Each row is a point. Each table stands for the endless flat space through its points: a line for two points, a plane for three, and so on. The two share one point or none. Which?
In the rows, 128 means zero.

First, 2 rows:
[[101 148 158 152]
 [101 132 134 124]]
Second, 3 rows:
[[107 173 152 137]
 [104 166 149 141]
 [ 98 182 131 149]]
They share: [101 144 152 145]

First, 2 rows:
[[118 156 142 139 127 122  84 123]
 [ 88 111 177 104 117 132 114 133]]
Second (2 x 8):
[[115 132 172 127 115 128 102 117]
 [105 130 166 121 119 128 102 125]]
They share: [100 129 163 118 121 128 102 129]

First, 3 rows:
[[117 154 146  93 103 102 158 116 160 162 130]
 [ 72 139 131  93 118  90 128 119 145 165 163]
 [ 93 146 168 105 141  74 124 114 188 136 150]]
Second (2 x 11):
[[ 97 157 154  78 117  97 162 111 174 153 135]
 [117 145 122 106 105  89 138 119 150 169 155]]
They share: no point

First (2 x 14):
[[ 88 175 115 133 133  93 114 172 125  91 131  90 126 144]
 [112 145 163 163 175 111  96 154  89 115 155 114 126 144]]
Second:
[[110 144 133 140 164 110  89 165 119 111 157  94 130 134]
 [ 95 168 142 152 149  98 113 162 101  99 136 106 124 149]]
They share: [100 160 139 148 154 102 105 163 107 103 143 102 126 144]

First, 2 rows:
[[169 137 104  95  93 105 126 150 142 149 126 126 134 118  98  91 132 134
  188 132]
 [157 121 116  95 101 121  90 166 130 161  90 110 166  94 126 123 140 166
  152  96]]
Second, 2 rows:
[[178 102 129  86 100  92 107 159 147 175  90 109 160 122 118 106 123 172
  184 118]
 [146 130 113 106  92 124  99 163 135 143 102 121 156  98 118 114 139 160
  160 102]]
They share: no point

First:
[[144 148 134 123 105 131 135 101 159 154 119  90 125 147 156 137  99 153
   92 167 112  82 144 116]
 [161 142 125 115  86 133 160  93 157 148 111  70 150 129 167 156  82 175
  103 188 102  76 146 111]
 [119 106  95 151 104 145 118  81 145 124 159 118 108 165 161 150 124 151
  133 146 114 112 194 141]]
Second:
[[130 142 124 141 105 151 119  91 149 158 137 108 103 167 162 147  99 149
  102 155 126  80 152 140]
 [130 139 124 138 108 143 120  94 152 152 136 107 107 163 158 141 106 147
  102 154 121  87 156 133]]
They share: [130 136 124 135 111 135 121  97 155 146 135 106 111 159 154 135 113 145
 102 153 116  94 160 126]

First, 3 rows:
[[ 85 135 109 122 127 122 111 141 104 105 116 134 109 156 120 138 110 127
  149 147 110 123 116 175]
 [ 62 151 102 105 117 144 100 144  72  90 136 123  94 153  99 154 135 115
  122 151 130 134 133 202]
 [107 127 109 134  83 146  99 185 106  81  92 136  99 168 120 158  94 133
  131 131 142 163 118 165]]
Second:
[[ 94 131  95 146 132 129  87 149 105  95  97 126  75 186 132 148 117 136
  164 114 105 144 132 161]
 [ 94 142 104 131 116 135 107 165 123  94  94 128 102 172 112 146  91 149
  151 147 129 142 113 158]
 [102 140 114 113  96 131 127 181 135  96  92 136 132 152 104 134  63 147
  141 177 145 138  91 164]]
They share: no point

First:
[[106 154 174 125 116 138 179 179 119 118 163 138 151 113 127 146 169  93
   87 163  87  99 123 110]
 [132 190 187 126  82 108 174 140 146 105 140 190 133  94 106 164 128 134
  134 120 110 113 150 138]
 [161 160 154 103 104  95 156 144 171 119 156 153 148 113  95 130 140 122
  117 159 113 133 118 140]]
Second (3 x 24):
[[154 181 179 131  92  97 166 154 167 131 150 145 163  93  81 134 158 113
   88 152 100 130 139 143]
 [150 149 167 107  88 117 158 162 139 131 158 141 151 121 105 142 134 113
  124 156 104 102 115 115]
 [146 141 157  99 106 109 156 152 137 115 160 143 135 139 117 148 130 127
  122 164 100 118 111 129]]
They share: no point

First, 3 rows:
[[110 124 112 124 163 127  81 126 113 152 156 122 106 104 117  82  94 116
  144  79  91 109 130 133]
 [122 143  87 140 156 127  96 111 102 165 124 132  83 117 110  96 123 129
  155  88  76 127 121 120]
 [110 140 120 116 147 139 105 114 117 156 124 150  98  84 137 114 114  96
  152 103 103 133  94 129]]
Second (3 x 24):
[[136 130  93  96 161 106  84 123 108 140 109 130  93 117 144 100 102  92
  161 123  81 131 109 109]
 [106 133  93 132 146 151 102  99 126 161 118 130  87  81 144 124 135 107
  143  90  84 149  91 124]
 [106 155 133 136 146 141 114 118 103 170 139 165  98  92 104 100 112 117
  156  88 111 116 109 139]]
They share: [114 141 109 124 150 135 102 113 112 159 124 144  93  95 128 108 117 107
 153  98  94 131 103 126]

First (3 x 24):
[[ 66 127 169 146  76 175 108 110 152 123 108 166 167 111 118 138 136 144
  172 100 104 136 150 108]
 [ 98 105 171 161 100 142 111 117 157 135 136 154 152  85  88 138 100 108
  162 141  84 166 158 136]
 [ 86 119 167 155  90 156 109 111 157 125 124 160 158  97 106 136 116 124
  164 125  98 150 154 122]]
Second:
[[ 88 121 162 149  91 154 111 100 166 121 133 161 147  99 113 133 120 121
  153 128 106 150 151 125]
 [ 74 118 170 139  82 152 124  79 176 132 143 166 125  98 120 135 131 121
  136 110 111 156 148 136]
 [ 96 120 155 150  97 159 101 115 160 114 128 157 161 104 107 132 117 122
  165 140 101 146 151 117]]
They share: [ 94 125 161 158  94 151 108 106 162 117 128 160 155  95 112 132 112 120
 158 134 106 148 154 122]

First (3 x 24):
[[ 98 151 139 138 118 123 120 103 147 100 134 139 164  89 111 141  94 109
  115 105 156 138 151 147]
 [102 127 143 162  82 155 128 123 139 164 110 139 168 109 159 165 138 109
  107 129 108 134 123 115]
 [111 147 150 138 111 125 112 116 145 102 128 151 153  92 113 139  89 105
  107  97 154 141 152 157]]
Second (2 x 24):
[[119 142 147 156  96 136 117 121 147 134 116 152 149 106 135 152 106 109
   98 112 123 140 132 144]
 [131 156 137 168 102 126 119 111 159 134 116 154 137 114 131 154  96 117
   88 118 109 142 120 150]]
They share: [113 135 152 150  93 141 116 126 141 134 116 151 155 102 137 151 111 105
 103 109 130 139 138 141]

First:
[[130  95 148 104 109  89 118 144 127 124 118 117 120 147 144  93 132 164
  129 164 113 167 149 129]
 [128  82 180 110 139  97 142 168 125  99 116 117 103 170 141 102 130 149
   99 158 102 149 135 113]
 [120  79 168 108 117  85  98 154 133 142 124 113 120 141 170 111 126 182
  137 186  99 179 151 127]
 [126  84 166 108 121  87 116 154 133 127 120 119 119 148 155 102 132 167
  125 172 104 171 147 123]]
Second:
[[124  95 137 118 126 119 123 161 147  88 138 116 150 186 129  82  99 148
  100 156  95 157 118 140]
 [126 117 135 113 118  76 139 156 106 100 123 104 103 138  95  75 130 147
  108 136 120 176 146 131]
 [142 109 189  61 107  97 135 182 120  71  78 100 116 148 145 117 146 203
  160 160  87 143 143 105]
 [118  85 117 139 128 124 114 143 153 110 159 124 155 196 133  72  86 128
   82 160 105 161 116 153]]
They share: [130  97 147 103 110  94 123 146 120 116 117 112 113 154 139  93 128 161
 124 160 114 158 146 129]

First:
[[135 141 162 177 160 154 116 128 144 147 140 129 177 124 151 121 130 112
  144  91 112 146 109 111]
 [119 165 154 157 152 166 100 108 140 127 108 109 153  96 147 109 118 132
  140 111 136 154  93 139]]
Second (3 x 24):
[[123 135 180 168 154 172  80 101 150 138  95 129 174  97 130  91 112 109
  123 130 157 161  97 126]
 [114 165 159 177 172 160 110 137 135 126 152  78 123 118 151 127 112 136
  159  73 124 152 121 159]
 [117 139 182 178 166 170  84 117 146 134 119 105 150 107 132 101 106 115
  135 108 153 161 113 144]]
They share: [123 159 156 162 154 163 104 113 141 132 116 114 159 103 148 112 121 127
 141 106 130 152  97 132]

First, 3 rows:
[[147  95 176 130  97 138 108 108  92 136 121  97 122 112 140 151 145 143
  106  89 146 147  78 109]
 [134 104 169 119  99 129 100 112  99 148 132 110 120 103 129 153 154 136
  121 102 142 158  98 112]
 [141 103 169 122  97 137 103 113  98 139 127 102 119 107 134 151 148 136
  113  99 140 152  90 109]]
Second:
[[117 143 143 138 117 146  93 112 129 151 151 104  91  73  92 146 174 121
  132 103 138 191 120 137]
 [144  95 180 106  85 119  79 149 119 151 133 126 141 120 122 148 170 157
  122 114 119 145  90  93]
 [138 119 159 112 106 125  91 113 104 151 127 105 111  99 122 157 152 124
  122 126 131 148 105 120]]
They share: no point

First, 2 rows:
[[126 156 115 163 115 121 108 119 106 154 154 133 110 125 119 125 109 110
   91 123 121 165 100 165]
 [105 168  91 160 118  97  84 146 100 148 151 112  92 116 128 137 109 128
  112 135 127 153  88 141]]
Second, 2 rows:
[[110 163 105 161 109 122  92 142 105 149 153 128 104 116 123 134 106 124
  107 118 119 157 100 153]
 [126 135 125 177 141  90 116 106 129 173 181 116 128 132 107  98 134 108
   71 130 127 177 108 169]]
They share: no point

First (2 x 24):
[[148 160 121 108 122 104 138 163 149 126 131 153 155 115 147 135 140 161
  148 144  93 120  98 106]
 [146 160 125 116 110  88 142 165 165 126 123 153 149 121 151 131 134 159
  156 162  87 112  94 102]]
Second:
[[150 149 120  88 132 108 141 172 165 115 132 162 165 114 136 136 132 169
  144 134 107 122 123 100]
 [160 170 140 114 103 123 128 154 136 148 125 160 157 112 172 119 146 147
  161 148  88 120  98 100]
 [148 152 122  96 127 109 142 166 156 120 133 158 161 116 144 133 138 163
  147 134 102 124 114 104]]
They share: no point

First:
[[111 139 154 148 144 125 122  90 159 131 128  85 103 141 140 157 103 126
  122 138 125  96 109 157]
 [ 95 123 160 152 148 137 114  72 151 143 142  69  91 153 150 169 101 116
  124 130 109 100  91 147]]
Second:
[[126 150 153 148 135 126 123  97 163 124 123  90 114 135 128 156  99 123
  113 144 135  87 118 161]
 [ 98 138 145 140 163  98 135 105 163 128 115 102  94 135 156 136 119 155
  145 136 127 115 118 165]]
They share: [119 147 151 146 142 119 126  99 163 125 121  93 109 135 135 151 104 131
 121 142 133  94 118 162]

First:
[[104 108 147 121 117 143 163  86 124 146 123  96 110 106 156 134 144 195
  172 125 103 143 182 135]
 [110 108 139 118 122 140 157  92 118 141 124 105 102  99 149 138 139 188
  174 118 110 136 175 132]
 [125 111 121 133 155 146 121 110  88 126 151 129  99  93 128 162 139 146
  162  88 125 115 130 117]]
Second, 4 rows:
[[131 130 108 134 167 175 135 109 103 118 162 147  88  82 147 174 151 177
  171  94 100 138 143 102]
 [136 127 132 102 175 143 101  98  53 120 105  92  82  90 138 141 126 141
  160  54 157 128 151 134]
 [134 132 120 115 175 163 117 101  79 122 133 120  81  86 144 156 142 157
  169  72 126 136 148 115]
 [106  72 144 167 123 107 149 129  95 118 169 116 141 118 132 168 138 157
  149 116 114 108 132 135]]
They share: no point

First, 4 rows:
[[103 134 149 127 140 129 128 107 104 100 139 110 129 142 156 107 142 132
  158 129  94 122 120 135]
 [ 99 132 152 110 110 117 136  97 116  86 142 100 128 143 173 105 147 135
  159 118 100 122 124 144]
 [140 145 109 108 129 100 159 102 126  87 158 114 160 127 145 110 169 161
  169  86  90 108 158 162]
 [ 89 146 169 123 104 130 111 115 106  72 141 102 118 134 185 103 153 137
  168 124  99 111 114 149]]
Second, 4 rows:
[[103 144 110 125 157 154 135  93 144 129 165 126 133 154 153 113 142 115
  122 112 116 148 106 145]
 [119 139 117 104 133 141 115  98 109  91 155 122 134 145 169 124 153 114
  136 108  78 150 132 143]
 [ 99 139 169 121 118  99 153  98 119 106 134  96 120 114 134 104 159 143
  177 117 111 109 106 136]
 [123 119 145 110 122 119 110 118  64  49 130 106 148 159 193 108 137 145
  172 132  51 113 171 140]]
They share: [107 134 144 120 132 122 135 103 110  96 142 108 133 141 158 107 146 136
 159 121  95 121 126 140]

First, 3 rows:
[[158 149 160 150 136 125 132 158 115 124 115 143 133 146 101 136 101 145
  111 120 154  98 144 119]
 [152 155 121 126  97 101 108 143 118 115 103 116 166 137  89 106  80 154
  117  87 172 128 168 125]
 [162 135 156 151 137 116 113 128 143  90 118 151 141 152 114 121  90 124
  117 112 172 118 148 140]]
Second (4 x 24):
[[183 152 166 145 135 119 116 175  78 145 146 120 117 152 107 139  98 135
  138 150 135  81 122  94]
 [174 128 190 172 132 101 125 187  93 160 134  96 135 161 128 157  83 138
  147 135 138  57 119 115]
 [159 136 170 167 139 129 126 173 116 139 108 130 145 154  91 131  90 151
  120 114 143  89 142 112]
 [179 141 175 159 139 121 117 180  88 149 137 117 126 157 105 139  92 138
  139 142 133  76 123  98]]
They share: [156 153 153 145 128 122 131 161 110 129 112 136 138 143  96 133  99 151
 111 115 154 100 148 116]

First (4 x 24):
[[134 114 143 123 127 135 112 176 119 129 121 120 146 116 137 153 131 136
  134 148 112 121 172  91]
 [ 76 186 109 184 165 105  70 138 137 147  91 159 105 117 106 157 115 117
  191 142  87 115 118 136]
 [120 130 133 134 137 129 106 170 119 129 115 127 141 115 132 153 131 135
  145 150 109 121 158 100]
 [124 119 129 127 141 123 121 179  95 147 115 107 130 102 148 156 146 125
  135 125 121 100 168  94]]
Second, 2 rows:
[[ 92 156 106 135 176 108  89 154 129 111 105 105 138  82 144 154 130 145
  175 118  93 114 129  95]
 [102 151 121 160 141 123 109 169  99 151 105 150 123 127 119 154 140 120
  150 163 118 114 144 125]]
They share: [ 98 153 115 150 155 117 101 163 111 135 105 132 129 109 129 154 136 130
 160 145 108 114 138 113]

First, 2 rows:
[[139 135 129  86  92 129 162 148  85  93 141  95 162 170 129 167 123 143
  155 176 109 110 110 139]
 [139 139 127  82  89 130 162 146  78  89 150  89 170 174 135 175 121 144
  158 184 106 108 113 131]]
Second (2 x 24):
[[157 139 127  91 111 128 153 157 102  85 113 102 153 174 115 152 137 154
  160 143 131 103  97 146]
 [165 143 123  86 120 126 152 157 103  78 111  98 155 180 115 150 141 159
  168 138 139  98  95 145]]
They share: no point

First:
[[131 164 125 146  87 164 135  81 129  99 108 152 131 194 116 109 146 120
  127  98 133 157 113 113]
 [ 84 137 101 142 138 155 110  85 124 140  97 146 165 143 145 129 117  95
  123 116 132 142 149 146]
 [126 158 119 151  96 164 128  76 133 107 109 146 135 188 121 117 141 113
  123  98 132 151 116 122]]
Second (2 x 24):
[[111 139 135 131 132 156 149  85 126 123 108 165 147 170 138 104 115 102
  146 103 125 164 148 117]
 [ 76 154 105 136 112 161 119  95 116 128  78 150 172 150 143 124 125 107
  121 128 140 154 128 142]]
They share: no point

First, 5 rows:
[[136 161 118 162 172 102  82 157 162 119 134 132 115  82 103 181 176 102
  207 117 121 135 104 136]
 [136 139 154 129 151 106 144 149 144 131 153 152 156 122 107 161 122 161
  139 142 113 150  98 147]
 [124 142 147 135 160 104 111 172 134 130 147 141 138 116  84 148 168 143
  157 125 131 132 100 141]
 [120 201 140 116 152  90 104 157 150 107 164 108  91  64 141 147 118 122
  197 123  91 115 124 126]
 [136 126 145 134 153 128 135 158 124 132 134 159 159 136  90 154 162 162
  125 148 123 135 102 140]]
Second, 2 rows:
[[146 142 144 137 163 110 120 146 136 124 167 127 151 111 119 155 137 146
  150 145 120 133 112 123]
 [139 146 146 133 158 108 125 150 139 125 159 135 146 111 114 156 135 148
  151 141 116 136 108 132]]
They share: [132 150 148 129 153 106 130 154 142 126 151 143 141 111 109 157 133 150
 152 137 112 139 104 141]

First, 5 rows:
[[128  86  94 145 102 145  97 123 118 149 113 108 171 151 136 146  88 154
   95 166 155 108 117 163]
 [123  88  98 145  97 156  95 119 107 161 115  96 170 146 137 140  87 149
  104 157 158 114 125 170]
 [117  84 109 138 128 129  90 124 105 145 109  98 153 150 150 132 108 138
  107 164 141 129 121 138]
 [123 117 113 159 143 105 119 131 113 164 100 110 151 143 179 146 119 142
  117 151 123 153 124 121]
 [144  68  81 144 105 124  98 134 146 111 113 138 180 167 121 162  81 169
   64 197 152  79  95 155]]
Second:
[[119  72 135 160 119 126  66 135 126 170 119 108 147 191 160 115 124 125
   80 150 153 169 131 140]
 [129 106  59 102 133  96 106 117 102 138  91  92 147 137 170 149 102 141
  148 166 113 121 115 110]
 [108  88 131 162 145 114  94 126 126 150  91 128 141 143 140 146 120 141
  109 175 155 145 124 110]
 [113  67 126 157 119 130  84 136 139 164 105 105 168 180 161 124 126 142
   91 160 135 160 114 137]]
They share: no point

First, 5 rows:
[[146 180 113 169  82  55 162 142 120  94 162 136 142  98 122 108 179  77
  111 143 108 107 144 140]
 [162 169 104 157  96  72 185 157 108  96 164 166 145 103 109  86 162  46
  106 126 120 103 142 100]
 [142 163 109 161  93  81 144 148 106 110 120 117 164  96 121 118 183  80
  123 139 132 115 161 149]
 [142 181 101 156  91  55 152 123 134  97 175 115 145 100 127 132 171 107
  121 140  89 117 157 166]
 [167 114  91 115  94 120 191 110  85  95 126 162 158 123  79  73 125  83
   67 130 114 151 147  87]]
Second (5 x 24):
[[137 163  75 145  95  84 150 168 119  89 159 117 167 116 104  99 171 127
   85 155 132 137 193  99]
 [129 180 127 132  60 112 149 137 120 100 136 161 137  88 155 117 145 131
  111 128 100 147 171 150]
 [155 136 116 116  86  98 156 110 100  97 114 137 131 115 134  92 145 131
  107 116 110 148 142 160]
 [183 106  87 126 130  82 176  73  84 110 125 119 170 113  77 113 155  54
  113 111 110 129 126 163]
 [157 152  54 145 125  60 152 169 106  79 182 120 184 109  85  97 200 106
   85 138 158 137 193 105]]
They share: [151 145  95 135  97  94 161 120 107 103 136 127 160 109 106 111 153  98
 103 134 110 135 160 136]

First, 3 rows:
[[116 106 135 150 126 163  89 152  95 141 148 123  98 105 131 108 118 119
   94  98 138 136 144 119]
 [106  91 108 149 136 145 105 151 111 126 148 124  84 121 146 119 104 109
   79 108 144 135 155  99]
 [129 139 162 118 122 190  88 120  67 120 148 146 127  86 134 118 147 123
  127  67 150 140 136 118]]
Second, 3 rows:
[[112 110 116 132 133 156 105 151 102 128 144 155  96 114 168 136 123  92
   91  98 143 154 156  85]
 [110 112 107 144 125 161 109 159 110 140 140 171  99 111 169 149 136  95
   78  95 127 167 168  82]
 [128 118 125 126 155 161 115 111  80  98 164 123 123 117 139 107 106 131
  108  77 175 137 144 130]]
They share: no point

First:
[[157 111 115  65 141 180 113  87  96 125 128  98 127  97 106 158 109 213
   79  86 142  69 157 128]
 [165 152 145 104 126 128 155 112 108 121 221 129 122 110 135 174 104 133
  136 102 167 155 120 106]
 [155  83 156  79 129 188  98  79  67 100  95 116 134  93 136 143 148 194
   42 100 163  67 191 118]
 [196 136 153 101  97 146 179 145 100 125 169 126 134  92 136 145  93 127
   98 102 158 146 147  69]
 [120 138 159 100 160 164 155 124 145 127 174 121  80  98 145 159  73 169
  155 123 142 108  96 121]
 [210 127 125  84  93 141 140 103  65 118 172 117 164 102 114 160 130 148
   64  78 169 135 178  88]]
Second:
[[153  99 176  75 100 145 102 110  71 122 174 156 104  89 142 190  98 142
  122 117 188 111 176  91]
 [153 109 164  69 126 141  97 110  69  91 145 181 121  85 148 154 116 107
  108 100 173 101 201 118]
 [167 125 159  98  92 150  87 133  79  78 144 196 109  89 132 146  97 106
  127 102 192 122 219 124]
 [151 159 132  91 122 193 110 110 141  94 162 180  98  73 138 142 148 146
   78 111 198 143 228 123]
 [158 124 170 121 151 150 134  95  89  73 127 113 131 105 161 126 110 145
   94 110 139 106 127 121]
 [137 115 162  81 133 173 138  80 115 147 192 105 101  90 149 193 138 197
   82 127 176 120 140  86]]
They share: [149 116 162  99 133 156 128  95  94 110 159 124 117 100 146 159 125 160
  96 111 162 111 149 112]

First (6 x 24):
[[123 146 128 140 123 183 132 176  94 126 194 149 182 156 139 157 125 175
  188 120 149 163 113 112]
 [ 93 140 127 136 136 138  66 153 132 118 123 141 166 146 157 158 185 141
  163 104 151 126  87 114]
 [162 116 165  79 130 165 157 135 113 161 175  61 145 148 123 114 120 199
  133 140 123 164 125 134]
 [ 96 136 143 103 140 119  63 125 147 117 109  95 145 138 151 126 174 129
  147  96 135 132  79 138]
 [136 133 144 130 117 175 131 174 106 148 178 140 172 164 131 161 141 195
  165 130 145 157 117 101]
 [ 93 144  93 166 156 172  93 169  99 107 158 163 193 130 175 172 178 141
  185 121 167 120 104 111]]
Second, 6 rows:
[[144 143 174  77 125 134 111 108 122 118 168 111 178 193 173 138 180 140
  196 138 173 125 130 142]
 [113 146 158  63 117 135 109 116  63 144 170 105 156 193 205 147 179 136
  142 134 167 104 123 197]
 [122 128 141 117 141 137  98 156 146 132 120 119 166 144 113 141 140 176
  177  91 150 170 102  85]
 [155 170 170 109 117 134 141 146 120 108 191 120 155 166 174 168 186 100
  173 106 150 162 124 145]
 [ 98 107 100  97 117 168  47 145 100 162 103 100 148 143 122 129 123 219
  132 101 149 123  91 128]
 [149 120 110 115  93 186  53 141 140 130 136 101 153 140 113 137 139 195
  169 103 150 134 107 111]]
They share: no point

First:
[[122 110  94 115 131  93 135 130 161 133  77 134  87  75 127 175 136 101
  126 155 153 113 127 106]
 [143 121  96 109 164 133 131 133 152 148  86 151  96 102 149 150 118 129
  105 165 135  90  85 128]
 [122 112 102 112 125  85 140 133 164 130  83 127  87  75 128 177 136  93
  132 150 159 120 136  98]]
Second:
[[149  90 139 127 145  99 109 138 127 118  73 105 103  79 148 142 167 124
  127 206 174 135 113 117]
 [112 110 104  78 174  69 144 148 165 118  81 148  51  99 107 137 106 121
  140 122 161 159 111  81]
 [136 112  88 107 137 106 116 132 195 179 104 113  86 140 135 207 145  63
  150 125 162  97 111  78]
 [121 126 113  91 130 128 156 161 196 103  97 150 101  90 158 148 105 113
  111 138 138 128  92 119]
 [108  96  97 100 118 130 134 157 222 114  91 141  94 126 145 164 109 115
  133 126 125 124  75 105]
 [117  81 127 118 145 100 113 145 147 132  79 123  97  84 136 146 148 127
  139 168 149 130 117 114]]
They share: no point

First, 5 rows:
[[154 147 164 119 135 139 112 133 120  94 159 125 164 153 154 117 182 171
  128 158 116 119 154 166]
 [112 129 132  77 135 121 132 117  98 126 115 119 172 187 138 123 144 149
  114 142 108 125 146 176]
 [ 99 130 113 133 159 149 111  94  93 162  86 106 166 120 158 124 124 116
  139 117 132 160  84 129]
 [ 93 131 106  95 156 133 119 103  81 167  81 104 177 156 142 118 112 121
  122 121 114 147 104 143]
 [143 131 158 123 134 134 117 133 123 105 144 127 153 152 158 129 175 161
  136 153 122 136 143 158]]
Second (4 x 24):
[[104 137 103 131 128 162 128 101  92 155  91 122 143 138 153 126 137 115
  172  99 133 188 112 169]
 [115 115 109 112 156 147 120  88 113 145 113 125 165 164 152 135 144 119
  144 120 132 160 111 146]
 [ 77 131 129 130 104 136 139 112  79 132  73 126 129 126 161 124 144 126
  153 110 123 168 117 179]
 [ 95 129 121 122 126 143 136 110  95 151  83 111 147 136 152 135 130 129
  150 118 134 170 109 170]]
They share: [ 99 115 125 112 140 133 130 100 105 139  97 119 157 152 154 137 140 129
 134 128 130 152 111 156]

First (5 x 24):
[[129 182 163 166 104 129 126  99 142 178  87 139 140 118  92  94 102 112
  110 146  69 102 125  92]
 [133 182 143 157 125  84 143 112 170 181 150 103 142  72 150  93  67 150
  120 154  77 128  74  86]
 [129 139 127 123 177 111 130  88 176 175 137 122 119  87 116 125 105 150
  107 113 110 175  79 118]
 [137 147 138 162  69  79 101 115 148 132 105 145 170 110 116 114 113 105
  124 119  99 107 114  92]
 [125 179 146 165 100  81 142 113 167 164 137 106 145  78 148  96  74 133
  129 151  78 112  90  93]]
Second, 5 rows:
[[140 203 106 160 131  98 105  76 124 144  94 136 134 104 114 133 101 115
  125  99 136  81 114  85]
 [159 191 127 150 114  98  70  80 138 172  73 176 123  99 106 103  94 156
   80 103  99  93  81  56]
 [117 145 125 114 110  67  95 121 166 147 102 135 146 103 139 100  98 142
  118 127 106 128 112  92]
 [ 96 160 100 130 132  70 138 116 149 114 127  86 158 108 147 138 107  93
  171 120 151 112 153 129]
 [129 159 154 160  96 123 165  86 145 165 136 132 174 136  76 110 130  77
  140 144  99 139 115 109]]
They share: no point

First, 6 rows:
[[170 155 131 125 115 111 129 139  75 150 109 113 184 141 170 147  87 160
  174 157 165 149 139 133]
 [167 184 146 136  84 105 138  79  78 110  99 106 117 152 180 160  58 138
  134 159 151 120 144 140]
 [130 203 136 139  66  68 107 147 117 149  85  84 122  56 197 149  95 205
  106 173 113 154 120 137]
 [157 178 122 112  64  92 121 127 117 136 132  88 133 129 152 121  84 143
  130 145 163 135 135 142]
 [154 178 122 122  68  85 110 132 113 152 111  97 134  95 186 143  79 181
  110 157 154 164 139 145]
 [169 176 150 147 103 106 131  86  64 122  78 119 129 133 208 183  56 169
  130 172 143 144 150 139]]
Second, 4 rows:
[[171 157 149 126 116 114  96 160  87 103 119 129  96 193 143 132  62 149
  145 187 128 124 149 142]
 [149 157 143 109 105 102 110 150 114 137 136  75 142 135 154 115 104 159
  129 161 124 152 140 114]
 [150 157 146 110 103 103 108 155 118 140 145  82 134 144 146 111  98 154
  122 169 121 148 142 118]
 [159 157 139 123 109 108 107 144  93 114 106 100 130 143 159 131  92 158
  150 159 141 137 143 128]]
They share: no point
